Every row gives one point. Each copy is the shape, with its points in the same order, turned, moved and blurred by noise. Is it also mirrored, or only turned?
In the rows, zero is written as 128.

Shape (6 x 3):
[[105 148 172]
 [139  99  77]
 [224 132 136]
 [126 136 168]
 [121 151 142]
 [115 102 125]]
Copy 1:
[[157  99  90]
 [ 97 170 148]
 [195 210 134]
 [157 123  92]
 [152 116 117]
 [106 140 105]]
Copy 1 is: only turned
Copy 2 (6 x 3):
[[ 82 120  98]
 [182 142 121]
 [137 121 219]
 [ 92 123 128]
 [107  99 113]
 [137 151 117]]
Copy 2 is: mirrored
Copy 3, 6 rows:
[[ 87 107 148]
 [171 153 115]
 [ 95 219  98]
 [ 96 129 151]
 [103 117 120]
 [140 132 137]]
Copy 3 is: only turned

Shape:
[[104 164  97 118 131  83]
 [191 108 137 101 130 152]
 [104 142 105 126 110 129]
 [171 147 132 114 119 106]
 [128  62 218 124 135  95]
 [145 146 107 116 125  93]
 [171 125 100 133 131 125]
 [108 134 104 121 144 176]
 [ 63 168 131 129 164 133]
 [116 155 106 116 168 155]
 [181 152 112  56 122 208]
 [145  44 113 111 171  99]]
Copy 1 (12 x 6):
[[134 143  76 176 131 120]
 [158 174 177  99 107 127]
 [124 118 101 147 141 100]
 [147 168 149 162 119 123]
 [139  88 180 133 124 221]
 [152 157 115 164 121 116]
 [174 149 137 138 115  93]
 [118 119 108 100 101  85]
 [ 85  97  79 152  87 107]
 [114 131  92 129  83  92]
 [ 99 216 142  70 112  84]
 [212 110 105  97 106 165]]
Copy 1 is: only turned
Copy 2:
[[136  91  91 176  89 128]
 [101 170 169 142  97 114]
 [147 124 101 145 110 147]
 [112 142 142 164 108  94]
 [119  89 186  63 119  86]
 [111 122 102 168  94 110]
 [ 96 165 117 152 107 120]
 [139 142 129 145 117 186]
 [138  66 131 157 133 176]
 [102 117 134 177 109 177]
 [124 202 183 202  89 169]
 [ 72 126 137  69  66 135]]
Copy 2 is: only turned
Copy 3, 12 rows:
[[170 147 106 170  81 130]
 [104  76 126 104 128 143]
 [129 146 106 165 114 128]
 [149  99 116 124 113 165]
 [205  73  89  98 181 100]
 [154 118 107 136  84 146]
 [124 118 119 105  95 139]
 [107 133 145 152 128  96]
 [170 152 152 193 132  97]
 [123 132 162 158 116 108]
 [ 53  68 149 162 132 161]
 [151  77  99  82 102  57]]
Copy 3 is: only turned
Copy 4 (12 x 6):
[[154 103 113  80 134 114]
 [104 178 169 157 151 124]
 [113 113  99 110 150 115]
 [142 138 162 125 156 137]
 [121 190 111 143  95 221]
 [139 119 147 102 139 122]
 [118 123 161 143 135 111]
 [106 145  88 142 144  82]
 [160 132  47 116 131 102]
 [140 146  96 133 137  72]
 [ 95 200 149 141 205  64]
 [ 91 165 150 125  51 134]]
Copy 4 is: only turned

Shape:
[[ 95 149 124 163 175 150 109 125]
 [181 166 111 121 123 137 114 141]
 [168 116 101  95  85 184 115  80]
 [109 134  79 114 141 150 169 139]
 [ 93 103 133 174  83  79 110 154]
 [180 122  91 129 140 106 130 146]
 [ 86 202 112 110  66 110  95  85]
 [135 136 149 136  91 115  78 149]
 [162 100 149 181  77 154 117 161]
 [173  97  91 124  74 162 156  74]
 [109 124 121 125 164 110 120 179]
 [114 146 164 131 159  82 151 148]]
Copy 1, 12 rows:
[[178 116 144 108 184  96 136  94]
 [145 113 109 156 126 125 170 149]
 [123 140  32 154 132  98 183  95]
 [192 162 105 110 109 122 146  90]
 [113 176 155 177 171 154 104  74]
 [154 144 101 157 114 126 111 152]
 [134  85 128 179 131 155 192  34]
 [ 99 131 130 159 174 149 150 110]
 [105 201 123 171 182 110 157 135]
 [135 174  47 178 111  74 159  87]
 [152 142 143  98 147 152 109 124]
 [126 127 183 113 115 116 114 107]]
Copy 1 is: only turned
Copy 2:
[[180 115  82  76 138 135 134 147]
 [146 146 179  86 161 149  97 137]
 [124 151 159 158 211 103 109 140]
 [172  77 139 135 138 124 113 117]
 [151 161 114 145  67 160 158 164]
 [116 116 161  98 133 160 115 117]
 [219 203 168 135 143 107 140 117]
 [146 194 136 112 111 157 108 174]
 [109 139 152 129 134 170 132 221]
 [100 123 176 169 187 109 153 143]
 [155 108 105 104  88 151  96 130]
 [150 126 133  78  66 109 118 137]]
Copy 2 is: mirrored
